Each row is a point. To make a cloud, some directions were put in groups of two or more. Within a group, all points are equally far from the middle, so they leave a hole (a ring in 2 directions, a hollow ball in 3). The other directions are filled evenly. Then the cloud was stretched, turned, moved and blurred a little. Count the holes, and give their numbers of directions, smallest first.

Cloud, 21 rows:
+0.46  +0.23  -0.22
+0.05  -0.53  +0.28
+0.43  -0.55  -0.16
+0.74  +0.09  -0.37
+0.07  +0.42  -0.14
+0.43  -0.18  -0.29
-0.05  -0.36  +0.07
+0.36  -0.77  +0.11
-0.20  -0.33  +0.38
+0.18  -0.25  +0.51
+0.78  +0.00  +0.20
+0.59  +0.30  -0.33
+0.02  -0.49  -0.07
+0.36  -0.21  -0.23
-0.13  -0.18  -0.18
+0.36  -0.27  +0.27
+0.65  +0.38  +0.21
+0.52  -0.91  +0.13
+0.55  +0.39  -0.30
-0.43  -0.22  -0.06
+0.00  -0.62  -0.24
Holes: 0

Cloud (28 x 4):
+0.33  +0.00  -0.07  +0.29
-0.22  -0.46  -0.13  +0.01
-0.04  -0.60  -0.24  -0.40
-0.03  +0.53  -0.01  +0.63
+0.15  -0.31  -0.03  +0.74
-0.55  -0.29  -0.51  +0.35
-0.15  +0.07  +0.34  +0.16
-0.36  +0.33  -0.11  +0.00
-0.03  +0.28  +0.99  -0.11
+0.02  -0.01  -0.27  +0.93
+0.04  -0.62  -0.15  -0.65
-0.38  +0.36  +0.42  +0.06
+0.25  +0.61  +0.01  +0.00
-0.32  -0.13  +0.11  -0.82
-0.31  -0.34  -0.40  +0.52
-0.31  -0.12  -0.56  +0.18
-0.05  -0.10  -0.68  -0.30
+0.16  +0.30  -0.41  +0.16
+0.42  +0.13  +0.13  +0.30
-0.23  -0.33  +0.48  -0.16
-0.17  -0.33  -0.82  +0.36
+0.31  -0.23  -0.46  +0.63
-0.02  -0.38  -1.10  -0.01
-0.19  +0.64  -0.14  +0.19
+0.12  -0.82  -0.09  -0.13
+0.05  -0.08  +0.31  +0.09
-0.34  -0.33  -0.53  -0.03
+0.03  -0.01  -0.32  +0.02
Holes: 0

Cloud:
+0.91  +0.33  +0.10  -0.17  +0.04  -0.29
+0.13  -0.22  -0.15  -0.26  -0.90  -0.61
-0.08  +0.09  -0.04  -0.71  +0.01  +0.38
+0.43  +0.12  -0.87  -0.02  -0.16  -0.15
-0.07  +0.30  -0.26  +0.07  +0.59  +0.42
+0.57  +0.07  -0.62  +0.15  -0.03  +0.58
+0.39  +0.62  +0.03  -0.31  -0.53  +0.15
+0.67  +0.41  +0.40  -0.29  -0.13  -0.10
-0.27  +0.25  -0.30  -0.35  -0.84  -0.52
+0.22  -0.02  -0.51  -0.62  +0.05  +0.58
-0.21  -0.22  +0.14  -0.65  -0.34  +0.07
+0.28  +0.44  -0.48  +0.44  +0.02  +0.02
+0.40  +0.73  -0.33  +0.12  -0.03  +0.15
+0.06  +0.34  -0.66  +0.18  -0.46  -0.23
+0.17  -0.43  +0.13  -0.41  +0.03  -0.51
+0.37  +0.45  +0.40  -0.28  +0.13  +0.15
+0.04  +0.18  -0.09  -0.82  -0.51  +0.17
+0.31  +0.08  -0.87  -0.23  -0.02  +0.46
+0.29  +0.16  +0.58  -0.10  -0.49  -0.26
+0.46  +0.02  -0.23  -0.89  -0.29  +0.07
-0.14  +0.49  +0.41  -0.29  +0.00  -0.02
+0.05  -0.28  +0.18  +0.27  +0.01  -0.55
+0.56  -0.20  -0.40  +0.59  +0.35  -0.05
+0.47  -0.50  +0.45  +0.12  -0.14  -0.12
-0.46  -0.24  -0.45  -0.16  -0.39  +0.04
+0.11  +0.31  -0.69  -0.51  -0.02  +0.37
+0.19  -0.36  -0.53  -0.32  +0.09  -0.50
+0.16  +0.44  +0.16  -0.41  +0.40  +0.27
+0.31  -0.29  +0.12  -0.73  +0.04  -0.16
+0.46  -0.11  +0.42  -0.37  +0.12  -0.46
+0.65  +0.34  -0.27  +0.20  +0.42  +0.14
+0.72  +0.26  +0.13  -0.47  -0.58  -0.13
+0.23  -0.33  -0.12  +0.09  +0.37  -0.53
+0.10  +0.24  -0.43  -0.06  -0.44  +0.54
+0.05  -0.26  -0.07  +0.27  -0.80  -0.23
+0.36  -0.19  -0.90  -0.25  +0.12  +0.52
+0.31  -0.36  -0.04  -0.75  -0.17  -0.38
-0.09  -0.05  +0.42  +0.08  -0.18  -0.49
-0.24  -0.02  +0.11  +0.43  +0.00  -0.08
+0.53  -0.04  -0.15  -0.35  +0.59  -0.13
+0.45  -0.62  -0.28  -0.01  +0.65  +0.04
+0.05  -0.81  -0.17  +0.25  -0.81  +0.17
-0.19  -0.09  -0.30  +0.37  +0.41  -0.14
+0.04  -0.41  -0.04  +0.14  +0.24  -0.50
-0.08  -0.58  -0.27  -0.25  -0.66  -0.31
+0.02  -0.83  +0.01  -0.42  -0.22  -0.04
+0.09  +0.51  -0.29  +0.36  +0.42  -0.14
+0.14  -0.03  +0.58  -0.08  -0.24  -0.50
+0.20  +0.11  +0.01  +0.12  +0.47  +0.73
+0.34  +0.64  -0.55  +0.23  -0.12  -0.12
+0.60  -0.33  -0.18  -0.57  -0.58  -0.26
+0.89  -0.49  -0.16  +0.05  -0.17  +0.44
-0.26  -0.05  +0.04  +0.29  +0.09  -0.33
+0.10  -0.42  +0.25  +0.36  -0.63  +0.11
Holes: 2 (2, 3)

Cloud, 46 rows:
-0.19  +0.11  -0.24  +0.47  -0.02  -0.06
-0.23  -0.02  -0.67  -0.15  -0.48  +0.01
+0.32  +0.26  -0.73  -0.49  -0.33  +0.28
+0.05  +0.02  +0.63  +0.11  +0.17  -0.07
+0.01  +0.37  +0.17  +0.36  -0.80  +0.70
-0.09  +0.04  -0.13  +0.49  +0.05  +0.26
+0.12  +0.12  +0.07  +0.15  +0.40  -0.70
+0.40  +0.52  -0.10  -0.30  +0.37  -0.35
-0.07  +0.08  -0.23  -0.38  +0.28  +0.35
+0.45  +0.24  +0.07  +0.62  +0.59  -0.09
-0.01  +0.15  -0.59  -0.96  +0.00  +0.04
-0.04  -0.11  +0.50  +0.37  +0.08  -0.24
-0.05  -0.18  -0.13  -0.64  +0.19  +0.13
+0.39  +0.05  -0.10  -0.38  -0.64  +0.70
+0.14  -0.18  -0.58  +0.03  -0.02  +0.13
+0.12  +0.27  -0.47  -0.95  -0.49  +0.32
-0.01  +0.12  +0.03  +0.26  +0.26  -0.60
-0.35  +0.18  -0.13  -0.38  +0.16  -0.19
+0.68  +0.21  -0.30  -0.20  +0.71  -0.29
+0.19  -0.16  -0.06  -0.51  +0.11  +0.41
+0.34  +0.13  -0.58  -0.81  +0.32  -0.12
-0.28  +0.20  +0.17  +0.09  -0.98  +0.11
+0.08  -0.41  -0.21  -0.46  +0.09  -0.26
+0.06  -0.36  -0.18  -0.58  +0.13  -0.18
+0.46  -0.07  +0.19  -0.56  -0.53  -0.04
+0.48  +0.15  -0.05  -0.76  -0.47  +0.16
+0.32  -0.07  +0.35  +0.88  +0.15  -0.22
+0.38  +0.60  +0.24  +0.09  -0.31  +0.28
-0.12  -0.06  -0.57  -0.59  -0.66  -0.16
+0.57  +0.00  +0.26  -0.53  -0.36  +0.03
+0.12  +0.21  -0.06  +0.71  +0.30  -0.09
+0.17  +0.18  -0.43  -0.27  -0.91  +0.65
+0.25  -0.04  +0.57  +0.82  -0.36  +0.00
+0.63  -0.03  -0.06  -0.37  +0.72  -0.33
+0.27  +0.01  +0.74  +0.18  -0.04  -0.15
-0.14  +0.33  -0.33  +0.42  -0.15  -0.01
+0.52  +0.03  -0.41  +0.31  +0.20  -0.54
+0.00  +0.31  -0.03  +0.03  +0.47  +0.18
+0.09  +0.32  -0.04  +0.30  -0.35  -0.43
-0.33  -0.05  +0.02  -0.08  +0.11  -0.22
-0.10  +0.27  -0.12  +0.14  -1.03  +0.74
+0.39  +0.04  -0.03  -0.49  -0.58  -0.30
+0.03  -0.09  -0.24  -0.07  -1.17  +0.47
+0.20  +0.26  +0.46  +0.40  -0.16  +0.59
+0.05  +0.44  +0.01  +0.51  -0.71  +0.15
+0.16  +0.46  -0.01  -0.15  +0.58  -0.27
Holes: 3 (2, 2, 2)

Cloud (81 x 8):
+0.22  -0.17  -0.21  +0.55  +0.06  +0.58  -0.09  -0.74
-0.34  +0.21  -0.13  +0.29  -0.03  -0.83  -0.42  -0.32
-0.23  -0.40  -0.15  -0.46  -0.38  +0.58  +0.00  +0.62
+0.34  -0.12  -0.38  -0.55  -0.52  -0.24  +0.33  -0.41
+0.06  +0.13  -0.57  -0.08  -0.30  +0.40  +0.14  +0.61
+0.20  +0.27  -0.78  -0.24  -0.36  +0.16  +0.56  -0.65
-0.12  -0.09  +0.64  -0.61  -0.16  +0.14  +0.00  +0.55
+0.09  -0.51  -0.09  -0.08  -0.50  -0.52  +0.46  -0.73
-0.03  -0.26  +0.48  +0.14  -0.17  +0.37  +0.02  -0.84
-0.27  -0.39  +0.38  -0.05  -0.32  +0.36  +0.57  +0.15
+0.00  +0.56  +0.04  -0.09  +0.13  +0.88  -0.51  +0.30
-0.18  +0.26  -0.24  +0.66  +0.22  -0.54  -0.12  -0.55
-0.28  -0.38  +0.67  -0.63  +0.22  +0.44  +0.20  +0.28
+0.31  +0.15  +0.02  -0.50  -0.03  +0.49  +0.52  +0.28
+0.06  -0.30  +0.20  -0.65  +0.47  -0.06  +0.31  +0.35
-0.25  -0.26  -0.17  -0.32  -0.03  -0.91  +0.01  -0.57
-0.12  -0.58  +0.66  +0.20  -0.38  +0.09  -0.33  -0.27
-0.93  -0.52  +0.04  +0.21  -0.36  +0.37  -0.07  +0.08
-0.44  -0.19  -0.10  +0.30  -0.08  +0.33  +0.68  -0.36
-0.57  +0.42  +0.24  +0.11  +0.36  +0.01  -0.53  -0.19
-0.10  -0.05  +0.56  +0.11  -0.46  +0.30  +0.14  +0.47
-0.58  +0.26  -0.05  +0.06  -0.25  +0.67  -0.11  +0.68
+0.28  -0.34  +0.41  -0.07  -0.58  -0.47  +0.30  +0.01
-0.27  +0.11  -0.20  +0.31  -0.56  +0.27  -0.02  +0.77
-0.38  -0.05  +0.07  -0.46  -0.14  +0.01  -0.39  -0.41
-0.07  +0.32  +0.42  -0.11  -0.05  -0.14  +0.01  -0.65
-0.23  -0.03  +0.00  +0.79  -0.38  +0.35  -0.21  -0.56
-0.09  -0.90  +0.19  -0.21  +0.20  +0.26  -0.11  -0.55
+0.39  -0.62  +0.22  -0.13  +0.38  -0.42  +0.10  +0.18
+0.70  +0.06  -0.11  -0.11  +0.12  +0.52  -0.07  -0.57
+0.10  +0.26  -0.32  -0.53  +0.16  +0.00  -0.17  +0.34
+0.15  +0.39  +0.29  -0.39  -0.35  +0.81  +0.18  -0.07
+0.81  -0.31  +0.08  +0.07  +0.28  -0.15  -0.16  -0.17
-0.21  +0.26  +0.36  -0.14  -0.43  +0.62  +0.26  +0.50
+0.20  +0.04  -0.15  +0.10  -0.31  +0.11  -0.33  +0.57
-0.36  +0.21  +0.06  +0.10  +0.66  +0.66  +0.05  -0.39
+0.41  -0.21  +0.21  +0.46  +0.17  -0.17  -0.76  -0.11
-0.27  -0.23  +0.12  -0.16  -0.17  -0.17  -0.48  -0.53
-0.11  -0.61  +0.06  +0.01  -0.03  +0.24  +0.59  -0.45
-0.69  -0.13  -0.05  -0.02  -0.10  +0.17  -0.12  +0.63
-0.78  -0.34  +0.35  +0.19  -0.10  -0.81  +0.05  -0.16
-0.36  +0.82  -0.18  +0.10  -0.23  -0.25  +0.26  +0.17
-0.05  -0.20  -0.04  -0.24  -0.40  -0.50  -0.26  -0.41
-0.04  +0.22  +0.54  -0.87  +0.16  +0.22  +0.16  +0.16
-0.35  -0.08  -0.06  -0.56  +0.02  -0.07  -0.08  +0.63
+0.63  +0.40  -0.09  -0.09  +0.33  -0.12  -0.29  +0.22
+0.35  -0.47  +0.29  -0.37  +0.38  -0.19  +0.24  +0.31
+0.42  -0.22  -0.50  +0.22  -0.09  -0.44  +0.21  -0.68
-0.23  -0.14  +0.21  -0.69  -0.45  +0.20  +0.10  +0.56
-0.19  -0.84  -0.03  -0.35  +0.06  +0.60  +0.17  +0.04
-0.53  -0.17  -0.66  -0.34  +0.08  +0.05  +0.35  +0.11
-0.50  -0.52  +0.82  +0.13  +0.31  -0.18  -0.49  +0.31
-0.29  -0.41  -0.20  -0.30  -0.28  -0.20  +0.19  +0.67
+0.41  +0.28  +0.43  +0.36  -0.13  +0.65  -0.35  -0.11
+0.52  -0.09  -0.24  +0.18  -0.14  -0.07  -0.35  +0.02
-0.66  -0.54  +0.25  -0.12  -0.19  -0.25  +0.38  -0.41
-0.21  +0.52  +0.19  -0.46  +0.06  +0.59  +0.25  -0.33
-0.58  -0.02  +0.26  -0.10  +0.15  +0.33  +0.52  -0.19
+0.81  +0.02  +0.14  -0.07  +0.07  -0.05  +0.18  -0.08
+0.12  +0.10  +0.54  +0.35  -0.30  +0.84  -0.38  +0.31
+0.00  -0.09  -0.05  -0.68  -0.38  +0.57  -0.27  +0.30
+0.05  -0.43  -0.25  +0.00  -0.46  -0.01  +0.60  -0.90
-0.40  +0.26  -0.47  -0.06  +0.26  +0.35  -0.26  -0.30
+0.37  -0.02  +0.68  -0.41  -0.15  -0.51  -0.18  -0.14
-0.30  +0.46  -0.38  -0.04  +0.02  +0.38  +0.61  +0.24
+0.04  -0.25  -0.12  -0.16  +0.03  +0.18  -0.58  -0.57
-0.57  -0.76  +0.13  -0.03  -0.32  +0.32  -0.07  +0.25
-0.25  -0.14  +0.80  +0.20  +0.15  -0.01  -0.51  +0.71
-0.59  -0.11  -0.04  -0.48  +0.05  +0.38  -0.19  +0.52
-0.31  -0.18  +0.68  +0.47  +0.10  -0.02  -0.23  -0.59
+0.23  -0.74  +0.01  -0.13  -0.11  +0.04  +0.42  -0.10
-0.38  -0.14  +0.14  +0.57  -0.20  -0.56  +0.53  -0.46
-0.05  -0.10  +0.29  +0.41  -0.54  +0.03  -0.33  +0.54
+0.30  +0.48  -0.62  -0.20  +0.08  -0.38  +0.25  -0.27
-0.55  -0.30  +0.52  +0.11  -0.05  +0.95  +0.24  -0.05
+0.12  -0.78  +0.34  -0.32  -0.45  +0.54  +0.15  -0.04
+0.33  -0.65  -0.34  +0.14  -0.20  -0.19  +0.34  -0.46
-0.44  -0.15  +0.31  -0.08  -0.68  +0.63  +0.02  +0.64
+0.19  -0.09  +0.19  -0.08  -0.79  -0.68  +0.33  -0.23
-0.22  -0.01  -0.19  -0.26  -0.74  +0.10  -0.05  +0.65
+0.05  +0.78  -0.21  +0.19  -0.07  -0.47  -0.07  +0.41
Holes: 2 (3, 3)
